Each row is a point. To make a cloud, some directions were put in groups of two or more. Within a group, all points are equally far from the middle, so they leave a hole (a ring in 2 directions, a hollow ball in 3). The other directions are filled evenly. Then the cloud was stretched, turned, moved and blurred a little. How many holes are there, and how many directions does each take, smallest first?
(in the rows, 128 means zero)

Cloud:
[[148 160 173]
 [134 173 111]
 [117 167 103]
 [185 152 109]
 [135 174 112]
 [ 98 157 104]
 [157 123 150]
 [108 179 156]
 [120  84  77]
 [191 150  97]
 [154 170  82]
 [111 177 143]
 [182 156 110]
 [150 159 168]
 [186 155 102]
 [ 96 126  72]
 [102 103  62]
 [129  99 150]
 [159 126 150]
 [ 53 119 144]]
Holes: 1 (2)

Cloud (32 x 4):
[[ 84 203 116 104]
 [133 165  68 120]
 [ 91 150 114 165]
 [ 82 152 149 136]
 [ 99 109  56 171]
 [117  90 169 163]
 [109 161  94 164]
 [118 177 188 143]
 [ 96 144 161 109]
 [198 153 146 107]
 [ 81  99 103 113]
 [116 108  57 143]
 [119 133  80 116]
 [ 81 125 157 147]
 [ 95 110  67  78]
 [134 156  88 109]
 [120 120 114 111]
 [ 79 168 123 132]
 [ 99  74 174 144]
 [166 174 155 107]
 [ 85  87 170 171]
 [124 142  49 103]
 [169 168 129  84]
 [ 95 142 137 106]
 [ 88 163 140 107]
 [ 89  98 212 148]
 [ 74 140 167 140]
 [144 154  79 177]
 [129 130 166 111]
 [ 63 134 109  86]
 [123 130 170 136]
 [144 146 143 124]]
Holes: 0

Cloud:
[[117  87  90 168 200 133]
 [ 88 168 106 152 181 168]
 [151 169 136 109 114 170]
 [118 132 114 186 127 141]
 [115 109  56 120 184 113]
 [179 150 108 145 112 112]
 [142 156 166 153 120 139]
 [163 207 152 133 146 134]
 [155 173 103  70 111 119]
 [164 114 135  62 165  56]
 [151 157 112  86 163 116]
 [148  71 136 107 146  73]
 [158 135 184 129 126 116]
 [193 161 127 124 108  90]
 [179  88 122 126 183 113]
 [ 99 168  94 164 135 182]
 [165 125 168 119 206 116]
 [164 146 138 115 168 161]
 [177  69 169 153 154 139]
 [ 91 154 153 123 124 163]
 [156 113 145 128 211  88]
 [ 58 131 119 104 121 135]
 [ 90 161  84  91 109 124]
 [128 147 121 139 131 195]
 [107 121 113 173 187 190]
 [ 89 125 150 125 172 170]
 [108 152 182 162 159 143]
 [ 85 143 125 135 136 108]
 [133 176  96  74 107 100]
 [108 143  74 148 168 161]
 [194 118 114 154 142 115]
 [173  88 161 142 142 107]
 [161 124 117  47 157  70]
 [113 168 107 177 135 190]
 [103  85 114 185 159 118]
 [146 150 102 185 133 144]
 [121 140 123 128 117  95]
 [133  91 120  78 166 108]
 [176 157 141 174 135 193]
 [ 97 190  86 169 159 170]
 [208 127 118 137 162 140]
 [201  99 146 138 157 158]
 [108 176  81 193 138 158]
 [169 129 179 140 109 130]
 [111  64  84 132 170  72]
 [172 128 109 175 175 159]
 [173  91 129 144 145 162]
 [ 86  64 147 131 164 109]
 [168 125 157  93 131  68]
 [213 138 111 112 113 141]
 [ 75 149 100 105 113 107]
 [139  96  94 127 149  54]
 [128 148 112 185 146 114]
 [181 129 143 117 189 142]]
Holes: 1 (3)

Cloud:
[[161 168 105 122 116 163 163 191]
 [101  69 103 106 115 106 121  96]
 [145 159 112 183 124  99  42 114]
 [185 103 153 121 153 181 122 172]
 [183 160 113 178 138 166 164 152]
 [106  58 127 119  75 142 104 105]
 [102 158  93 121 142 124 176 166]
 [ 91 107 126  91 133 107  71 144]
 [104 167  81 184 167 147 115 159]
 [ 86  93 142 137 142 169  84  88]
 [ 98  59 112 136 161 146 127 125]
 [102 156  91 187  94 106 177 137]
 [162 179 136 129 101 142 111 127]
 [164 147 110 200 112 113 120 110]
 [113 112 162 187 111 131 114 194]
 [139  84 136 223 140 137  87 121]
 [129 150  85 152 171 157 157 174]
 [149 150  50 111 181 148 110 133]
 [ 96 146 149  96 120  75 124  98]
 [186 151 116 221 186 118 125 128]
 [ 64 124  85 123 121 111 149 130]
 [133 161 112 133  38 102  93 129]
 [ 83 123  82 108 145 132  56 102]
 [148 140 112 216  81 129 131 167]
 [158  63 140 159 140 116 110 149]
 [186 144 110 210 162 136 141 127]
 [145 190 141 177  90  96 108 128]
 [145 153 124 216 162 117 154 152]
 [ 83 114 121  81  81  92  91 127]
 [ 81 116 111 164 169 140 145 101]
 [122 178  75 162 130 124 127 122]
 [ 73 126 165 141 150 158 148 140]
 [178 180 162 141 107  85 132 194]
 [166  98 134 150 132 141 149 196]
 [160 172 132 184 121 153 147 199]
 [180 175  85 140 106 103 109 156]
 [ 54  88 121 134 114 161 142 102]
 [135 194  92 167 131 132 117 127]
 [171 123 106 156  80 107  72 140]
 [ 90  97 109 130 170 100  78 137]
 [136 153 140 117  85 106 127  91]
 [110 101 163 140  93  82 116 170]
 [192 154 101  99 124 140 107 185]
 [ 98 142 111 142 195 137 160 120]
 [184 142  69 146 110 140 152 157]
 [198 169 123 161 107 120 102 188]
 [155 167 124 126  89  65 105 119]
 [188  90  94 180 135 113 108 130]
 [161 161 103 110 156  80  65 131]
 [ 67  84 111 156 167 155 118 138]
 [110 120  81  99 111  97  92 108]
 [217 132 113 189 136 146 108 150]
 [188 196 103 149 131 131 137 139]
 [ 71 154 168 183 130 117 115 169]
 [166 105 105 103  64 104 130 164]
 [120 137  95 130 150 151 195 118]
 [144 124  91 147 151  88  86  83]
 [157 128 159 140  50 158 105 147]
 [ 56  76 157 109 108 150 121 122]
 [147 162 153 182 105 102 131 103]
 [135 158 125 115  78 161 114 124]
 [ 85 165  90 147 142 101  73 122]
 [ 99 148  98  99 152 166 141 151]
 [124 175 119 180 161 180 135 150]
 [207 167  85 109 159 135  82 174]
 [142  65  87 162 167 135 130 134]
 [103  97 115 154 145  94  61  83]
 [151 115 144 233 131 135  99 135]
 [152  60 146 119 146 111 105 135]
 [ 36 118 135 145 113 147 163 134]
 [136 199 147 166 134 140  99 191]
 [108 119 116 160 201  84 107 120]
 [179 146 108 197 161 129 123 104]
 [120 129 182 130 132 101  57 146]
 [148  84  83 120 132 169  85 167]
 [195 149 110 156  73 127 128 160]
 [147 145  81 166 165 106 117  86]
 [108 110  93  90  84 173 117 139]
 [125  99  92 174 143 187 144 147]
 [ 54 155 119 134  97  93 108  96]
 [173 139 136 124 121 170  59 189]
 [200 112 167 177 129 136 105 156]]
Holes: 1 (6)

Cloud, 100 rows:
[[129 168 123 138  60 143 136 107 115]
 [ 93 102 173 189 120  87  68 134 160]
 [124 111  76 161  94  34 111 106 109]
 [ 76 133 114 137 160 137 103 132  71]
 [154 151  47 121  87 127 135 152 108]
 [127 137 178  94 183 138 100  90  82]
 [121  84 155 143 187 156  90 153 136]
 [121  60 141 101 181 166 104 141 139]
 [185 159 140 116  99 116 122 119 107]
 [122 135  48 138  80 123 136 143  96]
 [109  94  85 108  98  90  59 163 108]
 [100 130 110 120 114 186  57 160  83]
 [159 131 138  80  73 141 127 105 101]
 [ 73 127 105 128  74  97 128 167  97]
 [141 131  32 121 116 162 139 138 136]
 [145 153 139 129  84 110  78 113 104]
 [122 131 167 150 138 150 178  61  99]
 [101 103  88 171  93 108 108 131 175]
 [145  85 136 107 112 108  94  76  79]
 [123  82  86  73 166 142 130 138 156]
 [124 142 158 141  82  89 137 148 187]
 [123 124  83 132  87  59 119  88 134]
 [128 120  62 152  92 125 133 167 165]
 [ 97 165 131 134 144 103 115 149 161]
 [106 117 139 173 192  51 131  57 103]
 [147 155 112 133  98 143 107 127 192]
 [134 146  98  79 108 126  80 157 175]
 [148  76 150 110 112  80  86 112 159]
 [139  73 187 176 133  86  95 133 158]
 [114 134 171 128 111 194  96 123 169]
 [ 85 109 172 168  99 154 102 121 172]
 [115  72 126  59 141 120 145 151 147]
 [146  91 102  74 126 112  99 139  75]
 [164  76  96 115 109 124 127  95 166]
 [141 109  94 150  88  98 102 148  86]
 [ 91 104 164  89 151 150 178 135 159]
 [118 146 101 111  78 185 136 161 122]
 [ 59  76  96  89 125 141  83 148 124]
 [167 159 159 134 165  82 102  91  93]
 [116  99 194 105 170  87 115 164 132]
 [124 173 102 151 103 142  95  85 104]
 [120  86 125 137 103  49 134  85  98]
 [136 182  98 108 120 116  71 133 116]
 [160 166  99 122  86 140 150 156 182]
 [130 171 105 122 167 121  87 116 175]
 [134  80 178 106 114  76 103 108 144]
 [138 106 189  98 135 164 189 105 151]
 [164 142 110 128 199 154 133 124 105]
 [187 161 141 127 173 117 146 120  97]
 [103 109  82  97 115 178 134 126  83]
 [ 93  33 121  87  99 141 103 145 151]
 [113  99 156 156  65 145 112 190 116]
 [163 133 159 109  55 170  90 130 127]
 [124  57 122 118 127 149 129  98 150]
 [ 79  85 204 164 165  91  58 102 105]
 [171 108 166  87 108 152 125  85  96]
 [149 141 140 129 113 130  58 137 189]
 [117 143 162 125  98 208 115 108 136]
 [157 114 107 110 134  80 182  80 179]
 [104 126  92  83  87 103 117 160 118]
 [150  73 183  77  94 151 128 116 170]
 [104 139 141 102  93 151 109 152 185]
 [ 84 105 104 125  81 128  54 100 101]
 [137 125 143 160 194 100 135  75 166]
 [144 136 168 107 174 186 137 127 112]
 [110 155  74 173 109 121 114  70  94]
 [113 107 178 159 171  75 104  69  81]
 [107 128 207 177 148  46 130 108 136]
 [148 122 114  86 165 110 114  50  94]
 [151 133  68 149 106 149  82 168 137]
 [166 114 215 126  85 153 107 131 124]
 [120 119 154  74  52 166 135 107  97]
 [143 183 116 142  93 140 135 152 117]
 [103 136  84  67 136 129 153 110  97]
 [139  72 181 104 134 160 129 155  88]
 [ 63  84 112  65 117 140 120 147 115]
 [123 102 229 148  86 108 112 150 176]
 [157 113 100  57 171 145 150 124 169]
 [ 69  77  94 109 150 100 133 110  90]
 [117 135 142  98 137 200 147 136 151]
 [116 149 157 107  46 164 129 142 106]
 [146 148 103  83 161 185 154 103  98]
 [167 109 169  88  91 129 131 150 182]
 [ 98 144 176 127  99 103 105 170  96]
 [120 111  96  73 133  83 179 133 145]
 [120 126 107 145 106 178  71 170 114]
 [ 99  68 140 140 130  89 154  96  58]
 [137 126 189 116 190 109 118 139 160]
 [152 151 119 108  91 142 112 160 193]
 [ 98  94 224 177 149  59 119 110 141]
 [134 131  90  72 123 134 154 118 182]
 [ 87 116 204 130 166 107 165  98 148]
 [119 112  84 134  95  74 159  62  93]
 [107  87 155  53  94 142 162 152 167]
 [ 93  79 136 130 152 151 117 100  58]
 [108  45 160  81  88 126  80 197 153]
 [ 92 147 111  93 109 124 125 118 155]
 [110  54 139 132  75 149 164 115 111]
 [134  92 150 149 202  77  61  86 132]
 [122 103 122 114 194 106  86  61 134]]
Holes: 3 (2, 2, 3)

Cloud (89 x 9):
[[184 148 103  99 160  86 146  55 120]
 [144 176 142  58 110 124 142 106 194]
 [ 98  55 126 163 171 178 101 129  86]
 [147 155  52  90 161 146 115  82 135]
 [170 119 154  84 180 149  87  95 126]
 [125 102  51 120 159 160  78 121  81]
 [102  60 146 131 210 114 124 130 155]
 [168 142 142 144 162 110 191 109 166]
 [174 183 159  78 156  95 116 101 114]
 [129 100 184  86 193 144 105 100 152]
 [100 135 143  72 195 155 160 121 173]
 [182 154 104 125 181 164 143 150  93]
 [135 202 167 113 148 143 120 126  89]
 [105  58 100  92 173  86 161 104 135]
 [150 138 115  67 186  98 116  54 146]
 [145  55 105 115 127 144 131 175 112]
 [182 134 146 182 139 139 169 138  88]
 [111 157 178 145 107 147  81 152 100]
 [117 161  97 142 177 176 163  96 117]
 [168 162 117 137 180 141 148 114 157]
 [111 129 134  85 171 163  85 154  79]
 [152 198 109 116 122  88 140 110 129]
 [120  45  94 165 126 102 143  82 136]
 [167 127  85  57 121 129 146 141 101]
 [137 102  76 100 167 192 111 139 147]
 [179 185 194 110 125  91 128 130 151]
 [ 75 127 125 127 125 145 110 153 154]
 [128 118  44 131 129 176  86 106  83]
 [131 120 170 174 167  97 137 186 114]
 [ 90  99 104 160 135 107 156 154 148]
 [146  99  94  61  73 125 113  97 152]
 [137 109 116 128  56 142 129 118  91]
 [145 129  59  98 165 139 105  51 142]
 [ 92 126 160 130 138 113 178 110 184]
 [153  83 124 130 194 136  72  63 113]
 [111  99  48  85  92 144 164 124 132]
 [190 176 158  99 144 113 109  99 160]
 [135 106 207 111 154 112 113 169 144]
 [121 175 156 121 134  70 145  99 158]
 [115  73 124 193 163 143 121 101 144]
 [173 153  63 128 145 174 150  91  97]
 [147 103 140  75  79 114 106 107 120]
 [130  79 108  86 197 102  89  90 102]
 [118 146 129 117 123  80 203 128 157]
 [138 158 108  90  83 134  98 170  98]
 [130 113 181 130 200 119 151 100  85]
 [146  93 196 178 141 137 138 128 109]
 [167 156 164 176  81 102  86 104 101]
 [140 142 167 127 146 170 173 168  99]
 [114 131 138 164 135 169 188 121 118]
 [124 165 104 118 120 109 143  49 130]
 [177 117 125 162 149  92 115  47  82]
 [156 100  80 191 183 107 157 127  85]
 [100  76 119 137 154 110 159  65 110]
 [114 123 102 154 173 125 162 159 152]
 [113  96 144 111 214 116 102 105 167]
 [126 123 162  85 136  62 115 151 143]
 [126 110  70 120 146 135 205 104 150]
 [ 91  97 174  99 121 108 167 151 157]
 [ 98  93 171 121 117  94 172 127 134]
 [129 140 110 139 123 176 195 147 103]
 [143 144 163 186 111  64 169 107 128]
 [117  67  86 154 192 141 152  79 145]
 [126 117 157 153  85 174  77 143 129]
 [149 103 171  97 115  93 158 108 185]
 [112  75  91 181 151 159 157  93 130]
 [ 96 123 175 105 151 132 122 194 140]
 [153  91 130 216 126 135 135 145  95]
 [ 85  98  92 103 205 169 108 131 131]
 [192 124 101 129 151  72 137 128  79]
 [121  98 143  81 147 137 137  99  91]
 [170 108  58 110 148 184 142 124 107]
 [181 153 170 144 121  52 110  84 129]
 [164 117 164 133 152 102  50  94 118]
 [149 144  84 133  84 121 131 166  71]
 [ 88  87 136 135 166 149 155 192  97]
 [132  88  85 190 121 100 144 129 137]
 [ 93 124  88  93 123 129 171 103 110]
 [112  93  62 167 123 106 128  92  91]
 [144  59  65  96 155 163 140 142 125]
 [115 154 107 130 109 128 111  51 154]
 [ 86 109 177 142 175 173 118  95 113]
 [135 106 132 207 119 144 166 120  88]
 [191 105  94 181 157 126 153 126  94]
 [163 132 144 123 170  74 205 133 140]
 [160  74  43 100 145 126  98  90 107]
 [ 95 134 158 122  89  97 134  91 133]
 [114 156 164  70 183 162 135 167 135]
 [ 77  81 112 130 139 190 137 148 147]]
Holes: 2 (3, 6)
